Rows are points. The points of each table are mixes of a few directions, plus a little noise. Count the directions of each table, and those that both share. Where both have some left over, give the other angles between the two spaces (their principal angles), to ten degrees, smallest first.

First (7 x 3):
[[-55   7 -11]
 [-39   7  -7]
 [ 38  -4   7]
 [ 27  32   3]
 [ 16 -37   5]
 [-43 -25  -6]
 [ 57  21   9]]
Second (7 x 3):
[[-21 -53   0]
 [ 36  36   4]
 [ -3  25  -2]
 [ 28  22   4]
 [  4 -43   4]
 [ 29  22   3]
 [-71  -9 -13]]
Directions: first 2, second 2, shared 2

First:
[[ 61 -32   4 -19  23 -41]
 [-54  30 -17  21 -11  20]
 [  3   3 -58 -25 -61  17]
 [ 11  -8   9   3  16 -26]
 [-17  17   9  20  26  35]
 [ -1 -11  52  -1   7  -5]]
Second (7 x 6):
[[ 59   2  12  -8 -20 -20]
 [-42 -34 -52  17 -24 -27]
 [ 26  18   2 -11  11   5]
 [-59  -9  34 -16 -21  26]
 [ 52  25 -36 -16  16 -13]
 [  8   0  61  17   7  19]
 [-41  -3 -23  19  29  12]]
Directions: first 4, second 4, shared 2; angles 40, 60

First, 8 rows:
[[-10  46  -2 -48  14   4  29  73]
 [ 10 -46   2  48 -14  -4 -28 -72]
 [ -5  24  -1 -25   7   2  15  38]
 [  8 -36   1  38 -11  -3 -23 -57]
 [-11  51  -2 -54  16   5  32  81]
 [  0  -1   0   1   0   0  -1  -2]
 [  6 -27   1  29  -8  -2 -17 -43]
 [  2 -11   0  11  -3  -1  -7 -17]]
Second (10 x 8):
[[-13   5   5  15  -8  15 -23 -30]
 [ 55  12 -24  11  -1 -70  24  39]
 [ 40 -38 -12  58 -16 -42 -19 -56]
 [ 23  28 -13   7  -4 -33   3  21]
 [-38  10  14 -33   9  45   3  14]
 [-40  13  15 -23   5  47  -8   0]
 [ -2 -36   5 -14  10   9  20   5]
 [ 33 -45  -8  41  -9 -32  -7 -42]
 [-12 -12   6 -37  15  17  29  35]
 [-45  63  12 -24   0  44 -21  14]]
Directions: first 1, second 3, shared 1

First, 8 rows:
[[-12   9  -2   5  27  -2  20  21  15  11 -52]
 [-17  22 -20  13  35   4  16  16 -28 -28 -54]
 [ 21 -15  -8 -13 -20  -1   5 -21   9   6  38]
 [ -3 -12  49   3 -42  -2 -55  -4  12  23  58]
 [ 35 -15 -26 -16 -37   4  -8 -46 -29 -30  82]
 [ -6  15 -44  -1  59  -1  68  19   7  -7 -91]
 [-19   2  36   8   0  -3 -22  22  20  27 -17]
 [  4  -5  13   0 -22   1 -25  -9  -5  -1  35]]
Second, 9 rows:
[[  7  -3  13   0  25  -4   5   8  12  43 -37]
 [  1  -4  -7   7 -27   0  20   4  10 -25  29]
 [-13  14  10  27  46  12 -37  21 -11  35 -43]
 [ -3  13 -28  57   9  32 -30  18 -20 -19  33]
 [ -7  -4 -12 -56 -22 -15   0 -31  13 -21  22]
 [-24   4  -9 -15 -48 -13  43  11  24 -68  22]
 [ 28  -1 -11 -27  14  -6   0 -42 -79 -26 -11]
 [-21   2  61  36 -34   1 -35  31   1   2  20]
 [ 33 -21 -18 -30  37  -7  32 -16  51  80 -34]]
Directions: first 3, second 6, shared 3

First (11 x 14):
[[ 12 -15   3 -29   1  66   3 -53  24 -13  -2  25  10   4]
 [ -8  -1  -8  38  17 -31 -33  29 -28 -65  18  13  -5  58]
 [ -2 -23  -1  15  21 -67 -40  36 -33 -36  17   6  21   7]
 [  0  16  13  10 -15 -52  -8  11 -15 -26 -19 -12  -5  31]
 [ -5 -23 -11  19  32 -54  -1  39 -25 -11  -1 -12   4   4]
 [  1 -14 -17  28  -9  10  -1   1 -31  -8  40  30 -16   6]
 [ -8   3 -23  27  17  55  24   3   5  -7  11   7 -28  29]
 [-15  -1  -5   9  42  -3 -32  34  10 -28   4  -8  15  19]
 [  4  17   7 -17 -30   7  17 -11  14  55  -3  -9  -5 -46]
 [ 17   2  20 -54 -29  12  60 -49  29  71 -51 -25   3 -56]
 [  3  41  23 -43 -45  54  11 -38  51  68 -15 -11   2 -51]]
Second (9 x 14):
[[ 74  36  13 -18 -36  23  -6 -20  -6   5  -6 -38  50 -27]
 [ 10  14  -8  -2  -6 -26  -4   7 -24  37 -33 -17 -39   8]
 [  1  16   5  -5 -35 -47 -15 -14 -30  15  19  -2 -23  -7]
 [-11 -14 -16   9  43  49 -10  15  17 -17  12  14  -1  11]
 [ 44  15 -10 -17  30  15 -29  12  -5  19   8 -45  37 -33]
 [-48 -25  -3  19  27  27  17  36  28 -55  -8  54 -43  26]
 [-54 -38 -14  25   6  35  16 -67  10  26  37  30  25  52]
 [-21   3  35   0 -60 -54  26  13   5 -60   0  40 -27 -11]
 [  7  -6  -4 -10  30 -22   5  19   4  30 -28 -36  22 -18]]
Directions: first 6, second 6, shared 2; angles 30, 50, 70, 70

First:
[[ 17   5  -7 -14 -39 -13  17 -20 -25  17   0  24  15   1  -1 -20 -11  55]
 [ -8   2  19   5  60   5 -13  50   0 -23  20 -39  -1  -3  25  52  22 -56]
 [-22  21  10  10 -32  15 -27  -4 -44 -12  35 -20 -30 -23   7 -40 -26   8]
 [ -5   7  10   2  15   3 -10  21 -16 -11  19 -20  -4  -7  14  13   3 -16]
 [  4 -38 -18   4   4  -2   8 -31  70  22 -50  30  23  28  -9   2  13  -2]
 [ 18 -26 -16  -4  22 -10  25 -13  58  14 -46  27  23  25 -19  25  20  -7]
 [ 10   0  15 -12   6 -10   0  24 -30   7  26 -11  34   3  48  27  12  22]
 [  2  24 -10   3  14   2  15   3  -2 -25 -10   2 -51 -14 -66  -7 -10 -31]
 [-16   1  -4   7 -47  10 -17 -29 -12   7   6   6 -12  -8   1 -50 -24  26]]
Second, 9 rows:
[[-12  -1  12 -19   3  -3 -33   1   4 -12  10  11   5   8   0   9 -25  18]
 [ 18  -2 -19  20   7  37  19  74  37 -50 -21   5 -13 -21 -41   2  14 -21]
 [ -8  28   2  -7  14 -37  -3 -95 -38  56  10 -15  -1  21  38   1   8  -6]
 [ -3  48 -13 -16  57  18 -56  16  38 -63 -10  20 -25   8 -37  35 -25 -16]
 [-12  -6  13 -18  -1  -1 -32   8   6 -14  10  12   6   6  -1   8 -26  20]
 [ 18   4 -20  25   4  17  38  25  11  -9 -18  -9 -11 -15 -17  -7  30 -27]
 [  9 -27   0  19 -33  -3  48   2 -17  33  -2 -15  10 -11  14 -23  26  -1]
 [ -5 -34  16   3 -41 -21  28 -27 -33  53  14 -12  21   1  35 -23   9  20]
 [ -6 -10   9  -8  -9  -6  -8  -5  -6   7   8   2   8   3   8  -2  -9  13]]
Directions: first 4, second 3, shared 0; angles 30, 80, 90
